Every row gives one point. Any point is a mix of the corners, with weights that add up to 1. It lies inside the corners' shape when no weight is negative. Say inside or outside, and name the corners with a negative weight.
(in the rows, 128 means zero)

Corners:
(1): [ 97 164]
(2): [199 101]
(3): [138 105]
Points:
[ 85 160] => outside (2)
[160 124] => inside
[126 139] => inside
[181  90] => outside (1)
[102 160] => inside

Corners:
(1): [ 90 185 116 163  91 167]
(2): [134  76 204 110 125 152]
(3): [137  75  99  81  61 107]
(4): [190 177 137 193 207  76]
(5): [137  92  70  58 118 127]
(6): [106 134 129  80 152  87]
(7): [ 94  99 132 191 144 124]
Points:
[142  93 114 100 126 105] => outside (1)
[132 131 136 118 127 127] => outside (7)
[116  93 106  48  93 124] => outside (4, 7)
[127  94 128  99 127 110] => outside (1)
[153  95 114  98 130  92] => outside (1)
[105  99 117 124 111 129] => outside (4)

Corners:
(1): [152 104 144 120 106 145  78 101 110 132 123]
(2): [149  70  92 152 131  58  85 160 189 179 101]
(3): [182 167 172 142 140 102 131 176 159 137  66]
(4): [215  97 108 109  41 133 177 177  99 180  58]
(5): [122 111 178 102 174  68 158 151 139 103 108]
(6): [206 109 141 196 145  51 137 145  93 192 157]
(7): [109 200 160 101  84 140 132  89  98 179  64]
(8): [ 95 181 110  98  80 154 144 121 109 108 185]
(9): [139 157  91 106  77 134 160  38 189  87 176]
(10): [104 181 120 155  91 170 171  85  93 140  87]
(11): [ 92  75 130 143 102 136  96  59 206 168 185]
(12): [153 168 107  95 150 144 157 139 104 161  83]
Points:
[144 108 126 142 122 112 132 114 153 152 117] => outside (7, 8)
[128 150 128 107 101 135 137 112 143 137 105] => outside (6)
[148 113 116 145 121  93 117 139 151 162 109] => inside
[112 179 142 103 123 133 138 113 120 109 102] => outside (4, 6, 11)
[171 149 148 116 122 102 126 166 103 161  83] => outside (9, 10, 11)
[120 132 134 129 111 128 139 105 138 141 126] => inside

Corners:
(1): [188 141 139 142 125 163 136 116 128 130  90 128 164  89]
(2): [140 140 139 130 116 155 189 135 158 126 181  94 137 201]
(3): [ 57 101  91   9  91 124 115 143  50 100 110  86 153  86]
(4): [172 111 135 161 116 167 172  50 150 141 150 199 130 226]
(5): [125 130 110 160  58 170 216 152 176 186 123 183 209 236]
(6): [ 64  97 143  73  97 121  92 127 105 115  83 102 150 132]
(7): [ 90 138 176 154  71 192 218 154 193 191 167 191 153 141]
(8): [150 167 141 158 121 125 143 168  89 123 127 154 183 139]
(9): [192 141  87 117 146 153  93 140 129  94  76 127 104 117]
(10): [ 70 148 120 131  91 156  68 102 122 118 122 118 152  71]
(11): [ 85  67 114 115 159 201 179 116 150 189 134 149 155 161]
(12): [139 119 140 137 139  86 179 135 128  74 118 168 155 105]
(13): [138 144 108 188 136 114 202  85 192 229 148 200  99 228]
(14): [189 120 109 131 111 119  96 152  85 104 124 112 120  82]
(15): [ 33 130  98  97 113 115 135 161  62  93  59  62 135  77]
Points:
[109 100  97  95 143 112 115 101 102 109  90 132 123  97] => outside (2, 5, 7, 8)
[157 145 117 147 111 142 151 128 133 131 123 148 141 141] => outside (6, 11)
[107 123 121 125 109 130 153 123 117 132 121 137 156 148] => outside (7, 9)
[118 132 116 124 122 140 139 141 109 121 103 124 144 124] => inside
[ 86 123 114  98 107 137 144 143 100 121 105 113 146 112] => inside
[130 113 126 128 131 156 148 120 134 145 133 145 141 141] => outside (5, 15)
[134 128 123 131 122 128 148 132 129 110 113 146 147 123] => inside
[100 128 122 102 110 126 124 162  79  92  97  97 177  85] => outside (4, 7, 9, 13)

Corners:
(1): [181 124 131 133 195 214  93 105 122 145 198  42 180 173 122 110  84 125
 155 207]
(2): [159 116  88 133 162 129 160 122  91 135 123  57 152 144 143 103 152 151
 119 156]
(3): [177 124 107 131 156  85 159 175 166  83 184 150 166 107 169 116 162 109
 130 146]
(4): [146 167  57 129 115 132 144  81 123 127 173  84 129  72 167 165  89  67
 134 136]
(5): [ 59 151  77  63 101  69 186 106 155 110 101  76 167 120  95 132 141 172
 144  99]
(6): [147 131 118  96 170 148 182 147 127 107  78 128  81 109  81 185 130  89
 138 111]
(7): [105 122 121 144  71 148 133  93  67 106 170 126 153 139  50 179 132 104
 111 205]
(8): [134 156 191  93  85 219  98 151  80 200  84 158 108 153  60 177 126 145
 126 103]
(9): [ 86 110 115 148 153  75 113 161  68 113 152  65 147  82 179 107 132 154
  91 172]
(10): [169 198 138 162 174 181 129 191  69 122 119 139 190 152  46 159 109 156
  86 169]
(11): [140 150  76  77 179 128 116 150 162 151  95  80 154 101 152  83 126 127
 117  90]
(12): [ 82 173 119 167 139  78 122 141  94 159 192 161  85 115 130 168 177 139
 129 140]
(13): [130 169  73 168  90 153 138 145 167 150 178 122 166 104  45 163 140 105
 100 104]
(14): [121 149  90 171 156  78 120 129 130 185 114  75 172 121 201 168 102 123
 148  89]
(15): [118 124  97 127  79 190 166 105 192 128 154 163  87 149 165 146 114 102
 104 114]
(16): [190  98 185  55 177  71 176 148 156 215 183 110  46 200 201 113 159  67
  94 177]
(17): [161  70 147  64 100 122 145  96 140 122  96 101  72  96 120 145  97 120
  96 149]
(18): [123 195 114  65 149  58 183 185 193 216  92 136  87 175 205 118 112 137
 190 160]
(19): [ 73 193  60 169 117 137 165 110 123 118 136  89 200  94 144 159 175 131
  94 182]
(20): [ 87 135  68 124  62 191 159  81  68 149 201 164 195 153  83 181 179 167
 125 155]
(21): [174  95 159 182 167 215  95  88 116 183 181 124 122 129 147 115  52 104
 159 139]
Points:
[112 136 105 114 133  92 152 140 117 118 132 113 127 105 152 142 137 130
 106 151] => outside (1, 2, 8, 13, 21)
[145 153 108 119 150 120 133 146 124 160 150  96 148 133 150 130 140 131
 121 154] => outside (5, 6, 7, 15, 21)
[119 148  98 120 144  87 156 153 143 129 135  97 140 123 137 130 143 130
 116 147] => outside (4, 8, 20, 21)
[139 140 101 117 149 151 139 144 138 137 117 103 161 124 124 125 122 141
 124 127] => outside (4, 7, 12, 16)
[173 137 125 119 129 176 161 129 170 143 134 122 110 137 108 142 103 101
 121 135] => outside (7, 9, 11, 12, 14, 20)
[136 133 114 117 135 127 139 135 126 139 141 110 135 124 129 135 125 126
 124 139] => outside (19)
[123 148 100 125 101 115 161 115 125 155 149 129 121 121 118 170 138 107
 136 138] => outside (1, 9, 10, 11, 15)
[133 133 126 128 135 140 140 130 118 152 152 115 133 143 124 142 131 128
 125 153] => outside (4, 11)

Corners:
(1): [106 189 166 183 108 168 125 125 101 120 136 108 133  83 111 176 117 155
 133 143]
(2): [163 177 163 111 135 147 190 130 136 123 129 149 119 122  96 119  92 200
 180  85]
(3): [141 114 160 131 101 117 111 147 112 168  86 111 104 161  49 123  95 151
 104  88]
(4): [142 118 118  78 151 103 171 135  83 119 143 132  97 149 134 138 198  91
 173  55]
(5): [ 97  73  73 106 123 127 106 168 139 166 103 119 189 107 107 113 141 142
 129 128]
(6): [ 82 157 112  86 140 159  99  98 116 111 115 169 137 142 126 123  91 116
 132  95]
(7): [125 109 186 146 166  67 139 124 170 112 105 125 152 135 124 116  73 148
  95  65]
(8): [187 126 156 118 116  55 177 140 172  99 194  71 115 128 153 147  22 170
 222  79]
(9): [128 129 144  90 104 118 114 181 105 129 156 157 137  46 122 104 141  28
 115 147]
(10): [ 85 154  73 139 153 145  92 151 115 172 177 133 132 153 101 153 139 114
  95 166]
(11): [128 156 111 115 124 131 120 158  91 162 163 108 148  58 103  94  92 222
 144 110]
(12): [ 93 106 146  72 127 159 142 145 133 158 130 133 163 102 154 140 106 189
 114  78]
(13): [122 155 140  61 166 108 134 149 118 108 112 152  94 114 131 165 124 105
 118 137]
(14): [147 107 185 110 142 151  73 118 145 109  65 114 198 182 140 146 130 156
 154  99]
(15): [137 147 119  81 104 180 107 161 190  74 140 114 132   7 171 135 112 127
 107 113]
(16): [100 154 141 129 110 154 112 171 112 146 159  66 147 112 139 116 173  59
 138 170]
(17): [148  84  92  45 129 163 152 123 127 175 125 118 178  50 117 141 130 141
  60 116]
(18): [109  84  89 136 108 163 123 146 149 164  94 139 129 109 171  99 108 174
 104 166]
(19): [ 88 145 201 185 133 154 100  99 167 137 174  76  77 210  58 103 137 191
 125 167]
(20): [132 156 144 105  76  90 104 137 177 142  95 160 179  37 127 139 129  98
  46  97]
(21): [147 199 156 141 119  74 193 111 101  26 171 123 110 172 129 183 128  94
 136  96]
Points:
[122 136 132 101 121 142 120 141 134 126 137 127 142  97 129 132 130 123
 123 128] => outside (3, 7)
[110 133 107 102 124 129 128 151 140 118 140 132 144  76 158 149 127  88
 103 128] => outside (2, 3, 11, 14, 19)
[117 152 147 129 132 130 121 138 116 133 124 125 126 140 102 124 132 130
 131 127] => outside (8, 12, 15, 17)
[133 141 154  93 133 137 122 142 137 122 129 128 131 122 115 147 155  97
  91 112] => outside (1, 5, 6, 8, 11, 18)
[124 130 139 114 132 116 129 135 143 117 130 132 130 130 122 127 107 147
 128 100] => outside (1, 16, 17)
[124 136 135 115 123 127 129 143 125 131 135 115 139 112 121 129 124 130
 124 115] => inside
[127 132 139 110 134 123 136 136 133 127 121 124 148 114 130 137 107 145
 124  96] => outside (9, 19)
[114 132 134 115 130 125 132 139 118 142 123 133 129 120 110 128 125 129
 106 117] => outside (8, 14, 15)

Corners:
(1): [174 125 194 124 101 169  95 128 157 168 167 154  61  97 122 116  99  74
  49 194]
(2): [133 146 136 144  81  97 138 124  78  99 212  90 140 199 136 128  82 182
 138 165]
(3): [185 150  83  76 103 189 122 128  65 164  80 123 101  94  94  77 177 147
 144 130]
(4): [ 60 231 156  67  46 171 161 105  67 133 154 167  67 172 101 158 160 109
 127 205]
(5): [119  96  97 117 112 130 140 162 159 188 123  78 140  58 109 147 102 125
 129 106]
(6): [177 147  91 109  74 136 130  86 149 135  78 162 127  68 132  92 154  89
 129  89]
(7): [160 108  83 109 175 154  90  80  90 118  82 155  65 129 152  89 130 122
 104 121]
(8): [155 112 139  67  59 125 149  79 108  94 110  89 147 111 103 153  92 102
 102 119]
(9): [144  82 130  65 139 182 192 128 140 183 193 113 174  85 166 107 197 184
  63 133]
(10): [138  92  75 130 145  95 155 128  92 181 119 105 132 116  93  56 125 123
  89 106]
(11): [194 198  65 190 164 152 131 156  87 129  70  99 125 126  92 118 126 108
 164 143]
(12): [160 185 146 120 149  78 154  89 109 128 162 174 121 101 137  79 151 150
 113 161]
(13): [147  76 139 134 149 188 140 139 122 165 185  79 160  66 165  94 142 153
 122 174]
(14): [ 64  57 189  72 105 162 154 143 148 191  96 170 158  57  80 132 198 198
  63  89]
(15): [114  61 171  83 119  92 127 157 113 112 183  69 129 213 144 120 159 149
  84 203]
(16): [ 98 109 108  92 138 160 114 107 145  95 165 113 115 168  92 133 144 102
 132 128]
(17): [185 117 109 135  79 168  95  78 177 127  89 168 114  70  59 170  84 153
 164 179]
(18): [194 170  23 161 117  93  90 123 100  94  61 179 162 118  72 137  48 145
 202  99]
(19): [133 129  77 170 107 151 166 155  44 174 172 115  88  59 115  87 153  59
  95 112]
(20): [108 124  97  81 187 173  76  60  99 152 155 126 124 160 160 135 204 116
 118  92]
(21): [157  88  63 182 169 115 195 150  90 201 136 152 178  84 112  99 149 194
 185  96]
Points:
[131 114 117 126 133 144 134 128 116 155 144 132 126 109 121 115 146 135
 114 134] => outside (3, 8)
[137 130 136 106 126 149 139 100 115 140 151 140 121 115 136 115 163 130
 104 141] => outside (3, 5, 10, 18)
[149 148 123 120 101 140 123 121 111 125 121 132 113 115 106 122 120 125
 128 152] => outside (9, 10, 20, 21)
[111  97 143 101 113 150 144 132 123 163 119 142 138  89 101 122 163 156
  95 117] => inside
[134 123 115 107 121 144 129 107 104 140 146 120 129 125 125 122 144 132
 115 126] => inside
[119 115 130 113 118 141 143 126 107 169 159 137 134 112 117 123 149 166
 121 146] => outside (6, 7, 8, 11, 16)
[150 119 118 101  99 135 138 106 112 129 122 115 135 108 114 122 123 121
 115 127] => inside
[137 121 112 123 134 153 134 146 126 171 140 116 125  92 103 116 141 122
 106 144] => outside (2, 6, 7, 8, 21)

Corners:
(1): [138  83 135  54 184 103 102 156 119 125 164 128  86 212 217 107  98  98
 138 102]
(2): [161  89  60 183  92  73 144 135 128 110 130 103 146 178  82 172  38 133
 155 115]
(3): [108 110 130 125 173 114  86 188  60 189  96 127  52 206 172 138 124  94
 109  83]
(4): [139 117 156 121 106  87 119 161 138  77 157  99  83 185 138 171 104 128
  85 138]
(5): [171 134 154 135 148  89 202 145 127 110 184 112 138  96  77 140 174 140
  94 127]
(6): [ 49 106 147  98 154 160 136 123 145 140 117 154 109 176  93  85 208 240
 141 163]
(7): [ 99 150  95  99 120  47 108 165 180  73 187  91  99 150 135 138 119 165
 181 111]
(8): [127 175 141  87 151  90 154 149 132 186 141 191 110 121 121 133 153 198
 147 148]
(9): [139  86 167 127 148 116 109  90 162 162 173 149 165 190  82 180 179  87
 135 181]
(10): [187 137  89 166  75 118 125  98 220  68  87 123 119 158 134 100  94  98
 193 122]
(11): [169 110  85 146  43 138 104 158 118 169  79 133 111 190 170  98 101  51
 183 118]
(12): [150 107 137 146 200 188 164 131 132 227 178 119 112 110  72 123 160 190
  98 180]
(13): [164 113  76  89 154  88 131 125 153 139 145 103  97 115 143 129 146 114
 103 124]
(14): [131  54  94 108  96 121  33 117 104 120 106 132  57 179 152  84  72  51
 149 106]
(15): [143  78  99 199 138 127 138 159  89 144 121 116 150 120 160 108  65 138
 123 154]
(16): [114 153  83  94 126 153 178 128 145 110 139 122 147 129  98 148 132 125
 142 130]
(17): [154 128 139 126 136 142 156  98  94 187 180 188 136 108  94 164 249 156
 116 130]
(18): [168 118 111 124 112 170 114 125  83 156  77 145 154 102  84  92 133 182
 214 143]
(19): [144 168 133 141  86 132 180  70 168 172 178 134 220  89  34 181 189 159
 128 114]
(20): [147  56 150 179 149 124 190 121 154 146 143 112 143  95 123 190 135 172
 132 162]
(21): [169 115  72 134 154 132 189 188 152 171 152 164 185  61 112 166 138 115
 102 112]
Points:
[125 111 133 120 155 115 133 141 120 141 135 118  88 164 134 132 117 138
 108 126] => outside (7, 9, 11, 17, 18, 21)
[145 108 121 134 137 118 144 134 136 147 146 129 128 132 113 140 138 144
 131 135] => outside (16)
[142 120 114 123 130 120 132 129 134 143 140 135 121 145 114 130 142 135
 135 129] => outside (20)
[161  84  99 143 111 129 125 118 138 130 137 127 139 133 119 129 105  99
 156 124] => outside (3, 4, 6, 8, 13)
[149 129 132 133 134 142 163 125 129 157 129 137 121 138  86 140 175 160
 134 149] => outside (1, 7, 14, 15, 19, 21)
[158 122  82 138 130 120 170 123 170 136 169 124 169 129  95 142 135 122
 132 130] => outside (3, 4, 8, 14, 18, 20)
[149 121 123 128 137 117 155 135 134 136 151 126 127 129 108 134 147 137
 125 132] => inside
[118 102 138 131 146 148 125 126 123 161 126 150 124 149 122 124 151 151
 131 145] => outside (2, 5, 7, 11, 13)
[141 118 110 160 120 131 164 147 141 147 125 126 133 124 101 140 115 141
 120 130] => outside (1, 7, 9, 13, 17, 18)

Corners:
(1): [ 70 130 127 160 162 151 133 140 156 186 111 139  86 149 153  97 170 132
  91  65]
(2): [185 145 136 132 112 141  56  63  48 139  93 118 154  93 140 109  44 156
 101 139]
(3): [102 124 190 113 106 169  94 111  94 119 158 129 100 184  66  77 128 148
 105  89]
(4): [104 115 151 138 167 128 114 100 118 112 146 158 128 130 165  67 163 179
  34 149]
(5): [ 95 114 136 138 115 168 213 207 200 198 161 106 123 139 135 111 202 129
 104 110]
(6): [138 111  90  99  57  55 102 210 175 109 127 128 119  80 102 124 180 152
 168 173]
(7): [168 185 113 148 143 114  68  36  55  83  83 154 163 101 109 198  88 119
 110 144]
(8): [ 95 116 142  88 120 102  96 169 160 119 178 111 150  86 131 117 209 159
 202 154]
(9): [144 165 123 149 185 171  91  60   8 173  66 169  85 112 110  69  80 126
  52 156]
(10): [ 84  78 159  71 123  88 121 184 170 143 106  95 125 138  70 163 150 182
 175 149]
(11): [ 93 177 140  75  69  54  78 175 143 109  74  90 158  76 162 162 200 145
 152 144]
(12): [156 144 151 110 159 146 177  44  54 129 135 118  89 186 142  82  87 115
  61 134]
(13): [ 98 138 113 187 157 110 161  95 107 211 132  98  80 154 110  48 149 159
  54 154]
(14): [180 139 158 154 114 177 150  40  24 147  69 110  74 137 100 121 107 173
  66  84]
(15): [115  99 172 106 111 129 116 145 166  91 115  51 125  80  93 163 144 101
 161 149]
(16): [112 162 196 153  95  86  66 168 110  81  41 134 142  89 131 139  86 164
 177 195]
(17): [ 64  89 204  79  76  58  77 204 146  94 159 111 114  88 137 172 161 155
 151 153]
(18): [ 50 169 125 110 127  61 119 200 130  87  88 115 163  97 140 142 133 198
 128 108]
(19): [131  81 179 133  70  94 189 104  82 119 123 105 135 161  99 109 130 108
 114 131]
(20): [ 78 128 149  63  27 130 136 153 166 130  78 137 107  81 118 180 142 118
 189 141]
(21): [168 138 191  87  86  97 168  62 111 146 155 138 108 117 100  70 133 102
 108 117]
Points:
[130 147 145 119 111 124 117 114 103 128 114 124 117 107 123 113 133 144
 110 139] => outside (1, 10, 19)
[117 126 139 119 115 119 125 124 118 139 118 119 117 120 118 119 141 143
 113 132] => outside (16)
[120 123 160 114 101 107 139 120 111 126 120 119 124 123 115 116 135 133
 121 132] => inside
[121 132 155 114 110 115 122 126 111 121 106 121 123 118 123 127 127 144
 115 133] => outside (8, 13)
[112 128 151 120 118 115 122 136 129 130 119 117 122 120 115 122 131 154
 126 135] => outside (9, 11, 19)
[129 137 156 116 123 119 106 121 109 121 117 121 126 108 124 121 134 145
 116 131] => outside (13, 19, 20)
[120 122 159 113 116 120 132 122 111 123 123 123 113 127  99 118 133 142
 120 142] => outside (1, 2, 11)
[100 127 144 112  98  58 131 179 149 128 123 111 146 116 127 134 150 151
 154 151] => outside (3, 4, 9, 14, 15, 20)
[ 97 139 131 122 129  86 116 133 127 133  95 133 127 103 117 109 150 139
 127 156] => outside (2, 3, 5, 12, 14, 17)
